Every row gives one point. The ring and each string are closed loops that go straight from each point to the next, and from the last back to the first. Before rounding, they use only three directions, however many columns there are. How many times does the string pass through the ring? Passing back the other way cancels.
(in the rows, 128 means zero)

Ring (6 x 3)
104	153	133
96	131	116
107	99	120
137	95	152
146	121	177
129	157	167
String (31 x 3)
122	94	171
129	119	149
150	120	142
166	99	156
152	92	174
123	93	190
130	110	175
127	107	202
147	121	210
156	137	193
132	141	204
115	137	182
125	139	163
143	141	143
150	169	157
114	174	181
101	163	180
105	164	177
111	178	182
108	172	188
103	152	186
123	138	161
145	144	155
158	149	167
152	142	196
132	124	202
130	119	178
137	123	155
155	120	152
160	100	170
133	85	181
Times through: 4
String (33 x 3)
61	95	115
92	95	104
125	107	112
129	116	128
113	105	136
99	86	137
94	67	133
128	81	118
145	106	119
131	116	133
110	103	138
84	80	132
91	78	110
73	84	118
77	96	115
73	104	101
116	127	102
129	133	121
110	129	134
78	136	129
65	151	123
104	161	115
125	153	122
123	137	137
101	140	142
76	148	142
72	160	129
104	160	112
124	150	111
117	142	114
117	130	132
100	122	138
79	112	131
Times through: 5

Ring (10 x 6)
137	125	79	106	108	157
128	142	92	102	107	152
121	155	90	107	105	144
111	167	80	122	101	128
108	162	82	138	105	120
109	150	92	146	111	120
118	126	102	151	120	127
127	115	94	144	119	136
133	113	80	133	114	145
137	117	72	118	109	152
String (24 x 6)
144	108	71	112	110	161
140	129	27	109	92	153
131	140	40	114	94	145
130	136	65	114	102	147
136	145	32	94	88	156
134	145	64	89	97	159
126	155	59	102	95	147
123	143	84	119	107	141
123	137	114	118	117	144
117	154	113	110	112	142
111	180	70	107	94	133
113	164	103	111	107	137
112	172	89	108	101	136
112	190	33	103	81	131
117	177	37	104	85	136
123	163	79	92	98	149
130	141	111	92	112	159
131	121	137	110	126	156
127	131	98	119	113	145
132	142	39	110	93	147
144	132	10	99	85	158
143	111	74	109	110	160
136	110	114	119	122	155
137	106	121	119	125	156
Times through: 0
String (23 x 6)
126	150	57	110	97	143
125	163	57	94	92	148
120	161	94	97	104	147
118	151	116	111	114	142
121	135	125	123	121	142
115	162	60	124	97	129
99	202	11	131	75	108
100	181	61	141	95	110
106	150	123	147	120	120
119	129	129	135	125	136
115	147	70	141	105	125
116	143	68	144	106	125
123	132	100	131	115	138
125	112	131	142	130	139
129	104	108	149	126	138
132	115	54	142	107	138
131	125	56	131	104	141
126	132	90	126	112	141
134	107	133	123	129	154
143	106	100	110	118	163
142	126	50	99	98	161
132	145	39	106	92	148
125	139	79	120	106	142
Times through: 0

Ring (7 x 9)
118	128	159	115	117	93	154	146	158
110	130	170	105	94	108	113	151	150
115	139	147	102	79	129	71	151	139
130	147	116	107	76	145	54	153	127
156	149	87	123	89	145	84	158	116
152	141	98	128	113	121	132	152	132
135	134	126	123	124	101	154	145	150
String (25 x 9)
144	149	105	111	64	158	45	164	110
141	159	75	108	70	167	18	148	117
144	156	73	113	85	155	45	144	123
175	154	62	130	81	161	74	167	98
175	146	82	134	90	146	108	172	102
154	141	108	126	97	130	117	162	121
137	141	113	118	104	123	110	148	138
146	146	85	125	120	122	120	139	141
138	142	107	120	110	120	116	145	140
139	139	120	119	101	122	116	154	134
160	140	105	130	102	127	131	165	119
169	145	83	134	104	134	125	163	115
168	151	67	132	101	144	102	157	114
168	149	80	129	88	149	94	166	107
154	141	112	124	86	137	104	168	114
137	143	114	115	91	133	90	153	130
126	150	102	106	86	143	50	140	137
119	155	101	97	68	159	7	140	131
119	150	120	98	63	154	21	149	127
131	141	135	108	68	143	64	164	120
114	144	138	98	69	142	43	151	133
104	146	135	93	75	138	36	139	145
115	143	128	103	90	129	68	140	146
128	141	128	110	87	131	84	152	134
140	141	126	114	76	140	82	165	119
Times through: 0
String (17 x 9)
149	140	112	123	98	127	116	159	126
140	143	101	121	114	119	119	142	142
140	140	98	127	137	102	153	133	155
138	132	125	127	132	94	171	144	153
140	130	142	124	110	105	155	159	138
122	124	166	119	122	85	176	150	158
122	124	172	116	108	94	159	158	149
133	133	145	117	96	116	124	160	135
108	134	157	104	99	109	106	143	155
99	134	166	97	89	114	85	142	156
102	139	152	95	82	125	63	141	150
122	141	131	107	89	128	81	147	140
118	148	117	101	80	142	45	142	138
135	154	95	106	70	159	29	151	120
161	150	91	122	70	159	65	170	101
146	142	114	120	91	133	102	160	124
134	142	113	115	101	126	99	146	138
Times through: 2

Ring (9 x 14)
165	158	107	157	163	128	126	187	132	104	138	95	126	98
149	141	116	161	165	170	132	185	105	106	137	89	111	111
133	126	119	154	154	201	135	161	94	121	133	88	105	122
135	113	128	151	145	202	135	132	89	134	124	91	97	132
164	104	143	155	141	164	131	102	94	143	110	99	91	137
178	119	131	144	133	118	124	88	127	149	108	109	108	125
171	140	107	128	124	97	120	90	162	152	117	113	133	108
160	163	83	116	122	88	117	110	189	147	130	114	156	90
162	170	86	132	142	96	119	155	173	123	138	106	150	86
String (30 x 14)
152	190	51	94	109	57	110	109	235	153	140	122	188	68
180	163	98	138	142	78	118	140	170	126	129	110	143	91
180	148	115	152	152	103	123	148	140	120	125	103	124	103
153	158	92	132	139	120	123	144	159	130	135	104	142	95
149	158	91	132	140	126	123	148	157	128	137	103	142	95
164	146	110	148	150	128	125	151	134	121	130	100	124	105
185	144	127	169	168	117	126	174	116	104	127	97	111	108
181	138	129	167	165	127	127	165	111	109	125	96	107	113
151	146	106	146	149	147	127	157	130	121	134	97	124	106
134	151	97	142	150	167	129	171	130	118	142	93	129	102
126	147	103	153	162	196	134	198	107	105	147	85	119	107
133	140	105	143	148	179	131	160	119	124	137	93	121	110
160	131	124	157	154	154	130	151	109	121	126	95	108	117
165	118	142	174	167	173	134	165	79	110	123	89	88	129
141	113	136	164	159	207	137	157	74	119	126	86	89	132
159	124	129	157	152	161	131	141	103	125	123	95	103	123
162	127	126	154	150	150	129	137	111	127	122	98	107	120
172	101	157	175	160	174	134	132	69	124	111	92	76	141
148	87	154	160	142	207	137	100	66	145	108	93	75	151
141	98	136	143	130	192	134	87	93	155	112	98	93	141
138	119	114	130	124	170	129	94	125	155	120	102	116	124
170	94	149	149	130	153	129	69	98	158	100	105	88	143
208	92	171	173	148	117	127	82	86	141	91	106	74	146
188	119	141	159	147	119	126	112	112	133	109	104	99	126
165	133	118	144	141	131	126	123	130	135	121	103	117	114
147	141	96	120	121	129	123	99	160	153	125	109	137	106
149	150	83	103	105	101	117	72	190	168	123	118	154	98
152	145	98	127	129	126	123	115	156	144	127	107	136	104
171	138	118	148	145	120	124	131	133	130	122	103	119	111
173	161	91	125	128	75	116	113	183	142	126	115	150	91
Times through: 0
String (31 x 14)
137	149	96	136	142	157	128	154	138	127	138	97	132	103
141	158	99	152	163	164	130	200	124	102	147	89	127	98
173	154	122	181	187	143	130	227	101	79	141	86	109	102
181	150	125	176	179	127	128	202	109	90	134	91	109	105
180	168	111	172	182	113	125	223	126	82	142	92	124	92
144	176	77	132	148	123	123	181	167	114	148	100	153	82
144	160	86	128	137	131	123	147	161	131	139	103	145	94
174	146	114	151	152	114	124	150	136	120	127	102	122	105
172	151	108	145	147	107	122	144	147	124	128	104	130	101
151	158	88	124	130	115	121	128	169	139	133	108	147	95
141	172	64	101	112	96	116	108	206	154	137	115	171	82
140	178	52	85	97	75	112	83	232	169	136	123	185	76
158	165	72	99	104	69	113	77	214	166	126	123	168	86
148	162	69	92	97	81	114	67	215	173	126	123	170	88
151	149	89	114	116	110	120	94	176	156	126	113	147	100
170	136	117	145	142	122	124	125	134	133	121	104	119	112
167	137	115	143	141	123	124	124	136	134	122	104	121	111
152	145	98	126	127	123	123	111	158	146	127	108	137	104
146	160	74	100	106	95	116	83	201	165	129	118	163	91
150	171	63	93	101	71	112	80	222	167	130	123	176	81
139	179	53	88	101	80	113	93	227	164	138	121	183	75
154	186	56	98	112	62	112	112	227	151	138	120	182	71
149	192	52	100	118	69	113	130	226	143	144	117	185	67
147	193	55	108	127	81	115	151	214	132	148	112	180	67
178	179	90	145	157	78	118	181	171	106	140	104	149	80
188	154	119	165	168	102	124	180	130	101	130	99	120	100
167	148	112	153	155	128	126	162	130	115	131	98	122	105
146	150	98	138	143	144	126	152	141	126	136	99	132	102
160	144	112	151	153	141	127	159	126	118	131	97	120	107
174	140	126	168	168	138	129	178	108	104	129	93	108	111
152	142	109	145	147	147	127	150	129	124	131	98	122	108
Times through: 1

Ring (6 x 14)
134	91	135	90	105	108	142	118	150	173	144	104	109	157
97	108	118	80	134	117	116	151	155	158	146	134	115	188
88	131	104	67	113	130	132	142	152	142	138	138	115	192
99	139	112	79	126	157	126	96	148	123	123	131	133	183
120	124	127	91	129	154	127	76	146	131	123	116	135	167
147	103	136	91	88	127	159	77	144	158	131	92	116	144
String (28 x 14)
120	119	123	83	109	137	140	97	147	145	130	114	122	167
144	124	124	79	57	138	183	63	141	145	123	90	113	143
156	114	135	89	66	138	178	50	140	149	122	82	117	134
152	95	150	109	130	140	129	58	145	152	127	93	133	142
123	97	142	106	166	138	98	96	151	150	134	118	137	168
134	110	127	82	83	124	160	95	146	157	134	101	111	154
129	112	124	81	86	124	157	101	147	156	135	105	111	158
119	98	136	99	153	129	106	112	152	155	138	120	129	171
138	80	145	102	134	110	121	114	151	175	146	105	117	156
145	78	140	91	93	94	151	123	150	187	150	95	100	148
135	97	126	78	69	100	168	124	148	177	146	99	96	154
125	111	119	73	72	113	166	118	148	163	139	107	102	161
110	107	125	87	135	126	118	124	152	154	140	125	122	177
121	120	115	71	71	121	167	113	147	155	136	109	105	164
104	113	112	70	96	110	145	149	152	163	146	125	103	180
75	109	113	79	167	116	89	179	159	156	151	154	120	207
70	111	118	90	206	133	60	166	160	143	146	163	137	213
104	117	120	83	132	133	120	122	151	146	136	129	124	181
113	126	111	69	79	127	161	115	147	148	134	116	109	170
94	150	90	48	50	130	180	130	147	138	131	126	101	183
92	152	92	52	63	138	171	122	147	132	129	129	108	185
112	132	109	67	73	132	165	108	146	143	131	115	110	170
97	127	116	83	141	146	114	113	151	134	130	134	131	186
84	137	114	87	172	164	91	107	152	117	124	147	146	197
84	144	115	89	179	177	87	91	150	106	118	148	154	197
95	143	118	91	167	178	98	75	148	107	115	138	153	187
97	125	132	108	212	177	64	79	151	112	119	143	164	190
107	115	133	102	181	156	86	92	151	131	127	132	147	181
Times through: 1

Ring (10 x 14)
105	132	104	128	149	118	119	124	124	139	140	120	137	117
131	133	96	109	136	121	107	100	125	154	123	103	154	80
156	134	95	95	123	126	99	82	126	162	105	89	169	57
166	132	102	94	116	130	98	80	125	158	93	87	171	59
158	130	114	107	118	132	105	95	124	144	94	97	162	89
140	131	122	120	125	134	116	110	121	133	104	111	151	124
117	134	124	131	135	134	126	123	119	127	120	124	141	157
101	136	122	137	143	132	131	131	118	125	133	132	134	173
88	135	119	143	152	126	134	139	118	124	145	137	127	176
87	133	112	142	156	120	130	139	121	128	150	134	126	156
String (30 x 14)
91	127	134	156	150	125	135	155	119	107	136	142	118	185
102	128	125	145	147	124	128	142	121	118	132	132	126	158
119	134	113	124	137	128	120	115	121	137	124	118	145	131
104	144	114	125	139	138	132	114	115	138	134	128	146	174
90	142	124	140	145	137	140	132	114	124	140	140	133	202
92	131	132	152	149	128	136	149	118	111	136	141	122	189
101	127	132	150	146	125	131	148	120	111	129	136	122	170
114	128	124	138	140	125	123	133	122	122	123	125	133	143
130	137	113	116	130	134	118	105	120	141	115	113	153	129
148	141	114	104	117	142	115	88	118	148	100	104	167	124
161	131	124	110	113	138	109	97	121	137	86	100	161	107
155	122	126	121	121	128	107	114	125	128	91	103	149	95
135	125	119	126	133	123	112	120	125	130	110	111	142	105
138	126	116	122	131	124	110	115	125	134	109	107	146	98
140	129	111	116	130	125	109	107	124	141	110	105	151	95
159	139	96	89	117	134	102	73	123	165	101	89	176	70
199	143	79	55	98	138	83	32	126	193	78	60	205	7
172	132	95	87	115	127	92	73	127	165	92	80	176	38
145	125	109	114	129	122	104	107	127	142	107	100	151	76
145	126	110	115	129	122	105	107	126	142	107	101	151	79
131	131	110	118	133	126	113	110	123	140	117	110	149	108
163	140	96	86	114	135	101	69	123	167	97	87	179	69
192	137	97	74	100	138	90	54	125	172	75	72	191	37
180	129	112	95	108	134	96	80	125	151	78	84	173	60
140	124	122	126	129	125	111	120	125	128	105	110	144	106
133	121	129	136	133	124	115	132	124	118	107	116	135	121
125	129	118	128	136	126	118	122	123	130	118	117	141	124
133	139	112	112	126	137	118	99	119	144	113	111	157	131
123	143	119	119	128	142	127	105	115	138	117	120	154	164
105	139	125	134	138	138	134	125	115	126	128	132	139	185
Times through: 5
String (29 x 14)
111	138	91	113	146	120	115	104	123	156	141	112	150	101
127	139	94	105	135	126	111	94	123	158	127	105	159	96
124	131	110	122	137	124	115	115	123	138	122	113	145	113
142	139	92	96	128	128	105	82	123	165	117	96	168	77
166	144	76	71	116	131	93	51	125	187	105	76	189	33
169	136	85	80	117	127	91	64	127	176	99	77	181	29
142	125	109	116	131	121	105	109	127	141	109	102	150	78
127	127	115	127	137	122	114	121	124	133	118	113	141	110
131	131	110	118	133	126	113	109	123	141	116	109	149	107
147	125	114	117	127	124	106	109	126	138	103	102	150	85
162	125	115	109	119	127	101	99	126	141	91	94	158	73
184	134	109	87	103	139	96	70	124	158	76	81	180	61
169	126	122	109	112	134	103	97	124	137	81	94	161	85
135	121	128	134	132	124	114	130	124	120	106	115	136	117
126	129	117	126	135	126	117	120	123	132	117	115	143	121
137	137	113	112	125	136	116	100	120	143	110	109	157	124
133	139	111	111	127	136	117	98	119	146	114	110	158	127
120	131	118	129	137	128	120	122	121	130	121	119	141	134
104	125	131	149	146	124	128	148	121	111	127	133	123	162
95	129	132	152	148	127	134	150	119	111	134	139	121	181
102	128	125	144	147	124	128	142	121	118	132	132	126	157
114	139	111	122	138	132	123	112	119	141	129	120	147	143
93	143	112	130	146	132	133	122	116	136	143	132	140	174
74	139	116	146	158	126	140	142	117	126	157	144	124	192
67	127	125	164	167	115	139	167	121	108	160	150	106	186
100	126	120	144	151	118	125	143	123	121	137	130	124	142
116	130	114	130	141	123	119	124	123	132	127	119	138	125
87	123	118	153	160	111	126	155	125	117	148	135	115	143
85	128	106	143	162	110	124	144	125	130	155	131	122	130
Times through: 1

Ring (6 x 14)
128	120	131	147	135	164	127	134	116	131	146	143	127	153
122	105	107	130	151	118	117	114	163	120	79	129	118	151
121	113	100	109	146	83	123	110	177	114	66	120	123	130
129	136	119	106	121	101	138	128	134	118	125	128	136	111
138	146	141	126	102	154	140	143	74	118	177	144	132	117
136	137	145	145	112	180	135	145	73	126	184	150	129	137
String (32 x 14)
123	118	130	147	144	156	131	136	141	141	148	141	137	156
124	121	124	135	139	137	131	131	143	133	133	136	134	145
121	113	120	140	150	137	127	128	159	137	121	135	133	155
120	99	110	144	158	137	115	116	163	127	86	133	117	166
118	111	114	132	153	119	127	123	175	135	106	130	134	150
124	119	117	127	140	122	129	125	151	127	115	132	131	140
126	114	112	126	138	122	121	118	139	115	95	131	117	140
123	102	98	122	149	102	111	104	162	107	52	125	107	145
120	92	82	112	159	75	103	90	188	99	7	116	98	145
116	104	93	109	158	72	120	105	202	118	48	117	124	137
120	118	108	115	146	94	130	119	177	126	94	124	135	133
124	123	117	120	136	113	131	125	150	124	115	130	132	132
121	122	110	111	141	92	132	121	172	125	100	124	136	127
119	123	104	99	142	69	134	117	188	123	86	118	139	118
122	128	101	89	135	57	134	115	181	115	79	115	136	107
129	131	111	101	123	90	131	119	139	109	99	125	126	111
130	130	119	114	123	114	131	125	125	114	119	131	127	120
134	135	121	111	114	117	131	125	106	107	122	132	122	114
137	144	126	107	104	118	136	131	92	105	138	134	125	104
136	138	128	117	108	132	133	131	90	109	140	137	123	115
139	146	135	117	99	142	137	137	71	109	161	141	125	109
144	158	148	120	86	159	144	148	44	111	196	147	131	103
134	148	143	126	107	150	145	147	90	128	188	143	143	118
131	137	134	128	119	143	139	139	109	127	162	140	137	127
131	135	134	130	120	145	137	139	109	127	160	140	136	129
132	141	143	136	116	161	143	147	98	135	188	145	143	130
135	142	148	143	111	178	141	149	77	132	197	150	138	134
130	135	139	138	122	160	138	143	105	134	174	144	139	137
130	129	131	134	125	149	132	134	110	125	148	140	129	136
134	128	135	143	120	169	128	135	88	121	154	145	121	142
135	124	143	161	122	200	126	141	73	127	173	154	119	157
126	120	139	159	139	184	131	142	116	143	170	149	134	163
Times through: 2
String (29 x 14)
130	137	139	135	121	155	141	144	107	134	176	143	141	133
127	131	131	131	129	140	137	137	127	133	154	138	140	135
131	128	130	133	124	148	131	133	108	122	144	140	127	135
135	127	134	142	118	169	125	133	80	115	148	146	116	141
135	124	143	161	122	202	125	141	70	126	173	154	118	157
127	120	135	153	137	174	130	139	118	138	160	146	132	158
124	116	129	149	143	160	128	134	135	138	143	142	132	159
123	121	123	133	141	133	132	131	149	135	133	135	137	144
129	121	121	130	131	135	125	125	123	118	119	136	121	138
126	109	113	135	142	134	117	117	137	116	93	134	113	150
123	96	101	135	155	122	107	105	158	111	56	129	104	159
117	96	96	127	163	101	112	105	188	119	50	123	114	156
120	118	114	123	146	109	131	124	170	132	109	128	137	139
125	116	111	122	139	113	124	119	150	118	96	129	123	137
125	107	98	114	142	96	113	104	155	103	54	123	107	135
124	110	97	109	142	86	117	105	163	105	54	121	112	130
119	111	91	98	149	59	122	104	196	111	46	114	124	124
118	121	103	102	146	71	133	117	192	125	85	118	140	122
122	127	116	114	137	101	136	127	163	129	118	127	141	127
129	126	117	117	126	117	128	123	126	113	112	131	123	125
131	134	113	100	118	93	132	121	128	106	105	126	125	107
130	142	120	99	115	93	141	129	129	115	128	127	137	102
129	146	128	104	115	104	147	137	129	125	152	130	147	105
128	138	129	117	123	121	142	137	131	130	152	134	144	120
132	133	127	123	118	135	132	131	106	116	139	137	127	124
138	141	135	124	104	150	133	136	72	110	157	142	122	118
147	156	152	129	83	179	140	148	24	108	201	152	123	109
147	158	159	137	82	195	142	154	15	114	220	156	127	114
141	151	156	141	95	190	143	154	43	125	216	154	134	124
Times through: 5

Ring (10 x 14)
154	93	132	134	58	129	94	119	109	105	116	126	91	111
155	97	143	128	65	130	90	114	112	89	113	115	91	105
142	109	144	133	107	129	102	115	120	93	122	108	109	112
133	119	141	138	144	129	117	121	127	106	127	107	127	123
126	134	135	144	196	128	142	135	138	132	128	113	156	142
123	137	127	149	212	127	155	144	141	152	129	123	168	153
120	133	114	157	205	127	158	148	138	168	135	133	169	159
119	116	96	168	157	127	145	145	125	179	144	146	150	157
126	103	97	165	115	127	128	137	116	166	142	147	129	145
140	95	110	152	79	128	111	129	111	140	131	140	108	129
String (29 x 14)
166	99	146	121	67	130	96	122	115	94	101	123	94	108
150	105	137	133	98	129	108	124	119	110	115	122	110	119
141	102	128	141	94	129	106	122	116	115	125	123	109	120
147	91	135	135	52	129	84	109	107	90	124	115	85	103
136	101	128	144	92	129	102	117	115	111	131	119	106	117
141	110	135	138	114	129	111	123	121	111	122	118	117	121
149	114	145	129	120	129	112	124	125	102	112	114	118	119
137	113	134	140	127	129	116	124	124	115	125	117	123	125
117	112	125	154	134	128	112	116	121	116	147	109	124	125
120	122	138	146	160	128	119	118	129	107	138	102	134	125
128	132	148	136	185	129	129	124	137	106	126	100	145	129
149	127	151	126	160	129	129	132	134	110	107	113	137	128
136	123	135	140	159	128	131	133	131	126	122	119	140	134
121	125	122	153	177	128	139	134	132	143	137	122	150	144
105	140	114	164	232	127	161	143	142	165	147	123	178	161
122	149	131	148	249	127	169	151	150	159	126	122	186	162
137	139	137	138	207	128	154	147	143	144	114	124	165	150
135	128	129	143	178	128	144	142	135	144	121	127	152	145
127	119	117	153	157	127	136	137	128	149	133	130	143	144
99	122	82	185	189	126	158	148	129	199	163	148	167	170
104	121	81	182	186	126	161	152	129	205	157	154	167	172
116	117	88	173	165	126	153	150	126	193	146	153	156	164
108	106	73	186	141	126	146	147	118	203	160	160	147	165
105	100	74	186	120	126	133	138	113	189	165	154	134	155
128	105	106	159	117	127	124	133	118	152	139	139	127	140
133	110	119	150	124	128	123	131	121	137	131	130	127	134
126	91	95	166	78	127	111	127	107	153	147	144	109	134
138	78	99	159	30	128	93	121	98	138	139	146	86	121
159	85	128	134	35	129	89	119	105	107	114	133	82	109
Times through: 3

Ring (9 x 14)
142	122	138	135	115	114	95	106	118	174	98	154	170	101
132	110	171	152	92	127	108	112	97	189	125	156	133	125
125	107	181	156	90	137	133	126	87	172	148	141	100	148
122	111	173	150	101	141	158	141	87	140	161	118	81	164
124	119	151	138	120	139	172	150	97	107	159	98	83	166
131	131	114	120	149	129	174	151	119	76	139	85	106	149
140	143	77	105	176	115	157	139	146	66	105	87	146	117
148	143	74	106	172	105	123	120	153	98	80	113	182	90
147	134	101	118	145	107	103	110	140	138	82	136	186	89
String (27 x 14)
118	106	181	159	96	143	153	132	86	158	159	132	75	160
113	99	209	166	74	154	168	148	63	158	189	121	47	189
124	111	176	148	95	141	157	145	83	138	165	115	84	169
124	111	178	146	94	143	163	151	79	130	172	107	79	177
130	123	135	133	129	129	152	137	111	116	135	110	112	141
128	129	113	126	152	129	169	141	124	89	132	97	104	139
127	131	114	122	153	133	186	156	118	66	147	77	90	157
129	134	112	114	153	134	197	170	114	44	157	59	88	170
135	131	119	118	141	127	165	152	115	81	139	86	117	149
136	131	111	121	147	122	147	134	126	102	119	106	134	127
138	137	90	115	165	117	148	131	141	89	105	103	143	114
145	154	37	93	211	105	154	130	175	46	77	85	169	90
151	157	33	87	208	99	142	128	176	50	69	87	189	83
151	147	67	99	175	103	126	125	155	85	81	104	188	92
143	133	107	118	145	114	125	124	131	118	102	118	162	110
140	133	101	121	152	114	128	120	137	118	98	121	157	104
146	139	79	114	168	105	113	108	155	119	73	129	183	80
154	134	100	118	140	99	77	97	143	161	65	154	215	70
147	123	137	131	111	111	86	106	117	177	94	155	186	97
141	118	153	137	101	119	101	115	105	174	114	148	160	117
136	124	132	133	126	121	124	121	117	142	115	131	142	119
136	124	126	136	132	118	114	109	127	155	100	144	151	103
134	109	173	155	89	125	95	102	99	207	116	170	144	114
130	101	199	163	67	133	101	110	79	216	138	169	124	135
128	104	192	158	75	135	117	121	80	192	146	152	113	145
131	117	151	141	113	129	132	126	105	149	131	131	121	134
130	120	139	139	126	128	138	125	113	138	126	127	119	130
Times through: 5

Ring (10 x 14)
156	79	90	100	115	139	103	128	91	87	123	167	99	175
167	91	83	122	100	165	104	101	91	101	117	150	90	162
159	104	91	144	98	175	108	89	110	118	120	131	100	141
145	128	111	152	106	172	128	85	136	134	127	113	115	124
129	159	138	135	125	154	164	96	158	137	134	104	129	122
112	167	158	118	144	130	182	117	173	134	142	107	143	125
95	141	165	118	155	110	163	141	182	130	153	118	162	121
89	99	155	126	154	102	126	157	175	123	158	135	169	121
98	79	140	124	148	105	108	159	158	114	155	147	160	131
126	70	114	109	133	118	100	150	122	96	140	163	131	156
String (30 x 14)
110	76	132	95	150	96	113	169	137	93	148	165	145	157
133	91	117	89	136	115	123	148	117	90	135	163	120	169
154	71	93	66	129	115	110	154	80	65	124	188	96	199
156	55	83	99	115	134	84	138	83	79	125	179	99	179
154	64	86	118	110	146	85	124	94	93	125	164	104	163
135	100	114	127	122	142	116	120	129	113	133	140	123	142
148	113	108	108	120	144	131	116	114	103	126	144	107	159
182	104	76	94	100	163	121	101	71	85	108	160	71	186
187	87	64	112	90	175	99	93	66	89	106	160	69	179
166	69	74	141	93	172	77	98	90	105	119	151	94	152
132	91	112	141	118	147	104	117	133	119	136	136	128	133
150	116	108	103	120	144	135	116	111	101	124	145	104	163
167	107	92	88	113	147	130	115	87	86	116	159	85	182
183	81	70	72	106	145	110	123	56	66	109	183	68	206
156	57	83	97	115	134	85	138	82	78	124	179	99	180
124	72	114	135	126	132	92	135	133	112	141	148	136	136
130	108	122	117	129	133	128	127	134	111	136	140	127	145
123	99	128	92	143	110	131	151	131	96	140	156	131	160
88	75	149	118	157	92	108	172	166	112	160	151	170	130
93	106	156	104	160	93	139	164	168	112	156	143	163	137
116	128	143	100	145	115	154	140	150	111	142	137	138	147
113	105	134	135	134	130	123	130	156	125	145	130	146	125
93	103	151	148	145	119	120	139	180	136	156	122	168	107
67	134	187	128	171	91	160	159	212	140	168	113	191	103
75	149	187	109	173	89	178	159	203	132	163	116	180	117
105	139	156	103	152	110	164	143	166	118	147	128	149	137
125	118	130	117	133	131	137	126	143	116	138	134	132	140
93	92	147	147	144	117	112	144	175	132	157	128	168	110
62	64	164	156	162	91	91	174	200	135	175	134	201	94
75	60	154	127	162	84	95	182	177	115	168	152	184	121
Times through: 1
